Rows are points. A path goes straight from each point to the next, and from the last back to the first. The post is the endless flat space through its rows: a point in 2 columns, a line in 3, a plane in 4, and so on, so that a path can go around it. How many times does the path go around the post? Going back the other way cancels.
In the rows, zero is written as 128.

Post, 2 rows:
[[118 107 122]
 [135 147 147]]
Path (27 x 3):
[[123 128 176]
 [152 125 150]
 [168 152 123]
 [115 124 109]
 [ 78 109 135]
 [115  78 133]
 [154 107 130]
 [124 116 111]
 [132 164 147]
 [104 131 160]
 [107  61 111]
 [150 139 139]
 [152 148 116]
 [132 210 150]
 [ 92 101 142]
 [115  72 119]
 [122 119 158]
 [113 112 172]
 [145 146 163]
 [150 118 119]
 [114 133 100]
 [126 178 169]
 [138 161 170]
 [138 108 139]
 [161 145 119]
 [129 193 147]
 [ 94 127 134]]
Times around: 5

Post, 10 rows:
[[ 91 158 119  91 138 176  87  45 119 176  64]
 [106 121 132 144 115 130 127 168 122 106 132]
 [142  97 160 123 122 135 131 155 136 128 154]
 [162 107 112 134 121 132 124 115 138 137 118]
 [131 168 138 148 132 121 108 103  97 146 112]
 [138 142 126 138 156 118 121 155 120 136 125]
 [126 154 132 150 148 146 148 136 135 127 111]
 [108  97 119 115 138 124 179 117 132 130 135]
 [121 165 110 140 140 146 137 126 110 139 141]
 [110 115 165 104  99 141 120 111 188 100 144]]
Path, 26 rows:
[[190 145  87 131 125 187  84  71 141 185 101]
 [ 94  92 126 101 106 185 200 110 176 122 143]
 [193 158 124 203 103 100 140 102 134 130 140]
 [136 134 121 144 159 147 143 109 116 130 147]
 [ 85 150 138 127 160 126 136 135 139 121 133]
 [ 77 114 114 114 152 111 200 116 119 144 129]
 [109 189 131 120 106 139 112 112 120 148 132]
 [156 171 124 141 166 143 138 125 158 115  84]
 [179 116 124  84 164 182  43 121 131 181 112]
 [108 168 122 151 145 119  82 103 110 111 121]
 [110 146 127  97 124 116 156  63 149 107 150]
 [140 182 129 115 155 176 139 155 142 146 139]
 [ 86 157 155 155 113 116 123 133  60 163 121]
 [115 119 169 117 132 128 152  77 163 146 144]
 [121 144 115 146 142 132 159 134 135 162 106]
 [111 140 109 124 140 109 167 140 135 118 129]
 [ 89 119  81  96  91 150 100  55 112 147  74]
 [115 129 150 135  90 110 130  64 165 138 114]
 [174  85  94 144 169 116 115 161  82 183 119]
 [119 157 128 126 119 132 109  96 116 154 116]
 [126 124 144 107 124 175 122 113 128 160 103]
 [116 146 127  97 148 144 130 138 161 121 101]
 [ 89 128 118  77 123 154  85 122 137 162 110]
 [106  99 131 129 124 148 139 156 183 130 113]
 [100 119 136 134 137 149 137 150 135 119 140]
 [122 139 111 160 151 148 103 151 107 137  77]]
Times around: 0
